Each row is a point. To make a cloud, some directions were put in groups of two or more. Within a group, all points are equally far from the middle, so they leave a hole (a ring in 2 directions, a hollow ball in 3). The other directions are filled evenly. Then the cloud was stretched, turned, moved and blurred a little. Count the holes, and give their numbers of directions, smallest first.
In the rows, zero is written as 128.

Cloud (13 x 2)
[[151 128]
 [177 131]
 [ 67 145]
 [141 136]
 [131  93]
 [149  98]
 [111 125]
 [ 92 104]
 [122 127]
 [ 74 183]
 [132 152]
 [168 127]
 [ 89 155]]
Holes: 0

Cloud (14 x 2)
[[105  92]
 [169 150]
 [103 121]
 [117 183]
 [ 77 160]
 [130 107]
 [ 99 139]
 [ 95 140]
 [ 86 110]
 [119 124]
 [119 176]
 [120 105]
 [ 97  81]
 [ 89 124]]
Holes: 0

Cloud (22 x 3)
[[140  71 145]
 [173 116 113]
 [127  87 106]
 [198 133 113]
 [166 162  89]
 [107 124 122]
 [164  63 125]
 [116  96 144]
 [123 173 103]
 [179 119 136]
 [147 138 150]
 [143 169  86]
 [122 155 133]
 [135 125 136]
 [105 119 109]
 [159 136 129]
 [ 99  88 147]
 [179 141 130]
 [190 145  80]
 [152 166  98]
 [159 160  91]
 [152 118 140]]
Holes: 0

Cloud (30 x 4)
[[124 128  95 107]
 [134  86  93 100]
 [167 124 143  90]
 [141  82 109  98]
 [118 150  99 162]
 [ 98 171 132 112]
 [139  89 129 156]
 [143  90 103 153]
 [149 151 114  76]
 [ 88 136  51  92]
 [161 152 155  80]
 [116 168 114 154]
 [122 163 116 178]
 [130 130 105  89]
 [168 165 111 145]
 [ 90 139 113  64]
 [ 84 137 132  95]
 [139  79 101 137]
 [146 181 112 103]
 [140  82 112 122]
 [117 176 138  79]
 [129 167 146 117]
 [123 175 151  77]
 [107 110 120 141]
 [160 139 147 148]
 [ 89 142 117 147]
 [123 136  85 148]
 [104 148  59 106]
 [130 130 147 111]
 [111 114  79  79]]
Holes: 0

Cloud (56 x 6)
[[148 101 139 118  79 150]
 [ 84  97 108 151 135 158]
 [132 155 136  93 159 185]
 [143 181 132 101 185 161]
 [ 85 162 153 103 168 184]
 [ 80 127 152 148 113 161]
 [159  99 127 150 103 185]
 [140  91 146 158 113 173]
 [ 92  88 109 128 100 150]
 [ 93 124 106 155 133 107]
 [134 159 106 158 177 127]
 [121 134  81  95  74 141]
 [129 141 127 106 152  93]
 [164  98 111 117 129 193]
 [155 106  84 122  73 152]
 [141  93 122  55 140 134]
 [181  77 131 130  93 119]
 [135 142 164 143 125 202]
 [133 158  85 112 127 146]
 [135 108  86  99 117 164]
 [146 128 142 142 141 112]
 [ 98 136 137 150 112 111]
 [ 78 133 136  85 119 147]
 [164 111 150 106  91 163]
 [132 167 146 128  97 162]
 [116 164 147 127 115 189]
 [147 129 128 145  98 176]
 [127 107 154 121 113 124]
 [130 155 127 115 197 140]
 [117 186 131 155 117 176]
 [186 139 119 141 126 154]
 [118 178 103 124 155 107]
 [193 142 119 106 115 123]
 [184 124  80 106 120  88]
 [122 168 144 117 153  97]
 [ 88 154 180 130 125 191]
 [115 121 124 179  88 144]
 [157 181 143 104 168 112]
 [158  92  78  96 159 144]
 [151 127 126 161 100 126]
 [143 131 124  96 131  77]
 [141 145 109  89 158  96]
 [151 145 168 125 112 179]
 [169 123 101  67 147 145]
 [128 117  92 132  87  70]
 [151  85 148 121 121 125]
 [132 157  81 156 141 111]
 [148 122 183 130 120 157]
 [117 145 180 113 113 182]
 [112 174  85 149 160 126]
 [192 127  83  87 130 104]
 [135  78  97 109 141 170]
 [165 145 104  91 155  99]
 [ 94 127 156  84 107 153]
 [147 160 119 100 147  89]
 [142 127 116 134 134 200]]
Holes: 1 (3)

Cloud (53 x 6)
[[144 186 160 148 129 132]
 [115 191 137  94 135  92]
 [188 135 133  82 149  85]
 [186 165 133  80 106  95]
 [110 195 110 135 146 117]
 [101 122  95 105 100 110]
 [150 148 138 175 127 134]
 [158 119 175 129 136 147]
 [175 145 111 124  80 139]
 [126 114 146  66 102 110]
 [178 134 165 118  89 137]
 [136 112 131 110 195 119]
 [142  92 149 137 161 135]
 [126 196 137 136 162 108]
 [172 149 165  90 145 126]
 [152 120 152 149 164 149]
 [119 152 166 144  72 119]
 [187 141 102  91 136  76]
 [ 87 121 111 138 170 129]
 [156 159 174 134  89 112]
 [185 121 129 107 151  79]
 [176 168 136 102  93 144]
 [106 159 147 101  71 118]
 [154 159 126 102  66  90]
 [159  98 118 146 123 147]
 [155 151 120 103 196 130]
 [106  95 113 109 121  89]
 [179 168 100  83 135 120]
 [118 117 145 137 110 180]
 [158 104 159  94  89 140]
 [110 128 122  75 163  88]
 [118 123 122 139 181 158]
 [126 177  88 131 117 108]
 [166 106 155  99 161 107]
 [102 104 139 131  76 111]
 [ 98 127  99 146 121 103]
 [ 97  96 140 132 148  98]
 [175 140 124 122  78 150]
 [133 115 134  61 137  99]
 [155 131 108  66 115 131]
 [116 156 147  84 161 144]
 [104 142 157  99 152  77]
 [127 136 161 150  74 108]
 [107 146 170  96  89 104]
 [103 183 106 119 162  97]
 [123 125 130 115 132  57]
 [104 161 175 104 115 102]
 [124 101 117 110  87 152]
 [173 109 120 148 103 133]
 [ 95 105 122 137  88 131]
 [168 148 116 119  65 107]
 [103 144 119 105 106 164]
 [170 160 125  98  71  93]]
Holes: 2 (2, 4)

Cloud (83 x 8)
[[109 112 108  97  62 106 144 106]
 [101  92 165 180 214 156 120 130]
 [ 68 163 126 143 164 140 147 125]
 [ 93  97 158  94 143 103 106 114]
 [186 112 132 149 144  85 115 159]
 [ 65 171 127 134 137 115 150 138]
 [139 151 149  89  99 130 159 169]
 [139  97 176 104 117 132 149 123]
 [183 135 129 115 184 110 160 131]
 [178 133 140  81 151  96 144 140]
 [ 93 169 161 113 182 123 159 129]
 [ 79  95 115 127 167 149 162  84]
 [ 96 177 161  95 134  73 113 130]
 [122 121  75 123 151 129 105 159]
 [169 178 119  74 116 124 107 145]
 [159 154 142 127 125 134 147 173]
 [ 80 144 168 125  84 120 128  92]
 [167 103 175 121 161 154 118 140]
 [123  96 134 111 181 143 156 174]
 [114 119 146 103 151 195 103 152]
 [139  94  73 136 116 136  93 115]
 [ 74 116  75 116  83 132 123 119]
 [146 112 149 174 150 156 151 131]
 [109 167 157 112 134  88 153 105]
 [119 142 126 136 109 159 177 124]
 [160 148 132 107 119  76 128 145]
 [180 144 169  84 131 155 167 124]
 [117 131 169  76 142  89 150 116]
 [ 67 158 150 105 132 125 120  83]
 [ 80 155 180  92 163 114  91 117]
 [151  81 137 110 117 120  96 123]
 [192 121 149 139 169 114 111 153]
 [164  84 145 127 124  83 109 112]
 [163 165 184 103 169 136  96 138]
 [ 30 142 151 126 113  99 110 131]
 [ 92  90 157 145 103 127 139 157]
 [177 145 131 148 182 110 135 130]
 [123 114 158  89 124 121 135  76]
 [138 139 136 184 160 171 109 125]
 [129 110 151 140 127 141  99 186]
 [172 123 129 112 182 190 136 137]
 [121 104 100 134 171 192 140 153]
 [144 161 148 134 169  87  91 112]
 [108 110 148 177 131  70 140  99]
 [147 150 140  82  70 115 163 137]
 [138 145 129 121 173 177 160 158]
 [142 106  88 147 118 109 105  89]
 [ 68 115  86 184 146 118 113 121]
 [128 146 125 100 104 169 134 182]
 [177  94  85 146 131 150 122 155]
 [128 176  98 146 147 119 127 141]
 [124 101 151 120 140 123  85 169]
 [152 123 173 116 101 125  97 111]
 [152 182 155  93 144 141 126  85]
 [ 91 106 115 152  78 118 151 124]
 [ 95 117 109 134 162 161 176 148]
 [ 96 141 124 106 119 151  67 145]
 [173 118 126 161  94 109  96 137]
 [115  97  98 169 159 155 112  92]
 [ 95  95 161 110 154 174 138 152]
 [138  98 171 122 152 116 173 120]
 [ 61 110  97 155 144 167 127 127]
 [105 105  94 122 117 130 102 171]
 [100 165 129 161 189 138 104 120]
 [ 83 112 144 161 162 174 150 130]
 [ 82 163 179 158 197 151  90 122]
 [122 143 157 103 132 102 102  86]
 [125  95 137 138 109 147  73 128]
 [138 104 133 126 182 117  73 144]
 [ 99  91 150 139  84 110 119 153]
 [179  86 125 159 141 162 145 134]
 [158 129 103 115 135  83 117 158]
 [ 54 128  93 136 115 147 143 120]
 [130 107 133 125  66 103 115 122]
 [ 96  97 145 168 193 168 106 114]
 [124 129  72 133 156 135 164 149]
 [ 50 143 140 102  98 115 151 130]
 [ 96 116 144 172 115 159 137 105]
 [ 65 136 111 129 140 116 162 109]
 [175 158 168 106 162 144 145 108]
 [ 89 109 144 117 140 137 152 175]
 [ 88 146 128 134 206 109 101 145]
 [147 167  96 112  95 127 115  96]]
Holes: 1 (6)
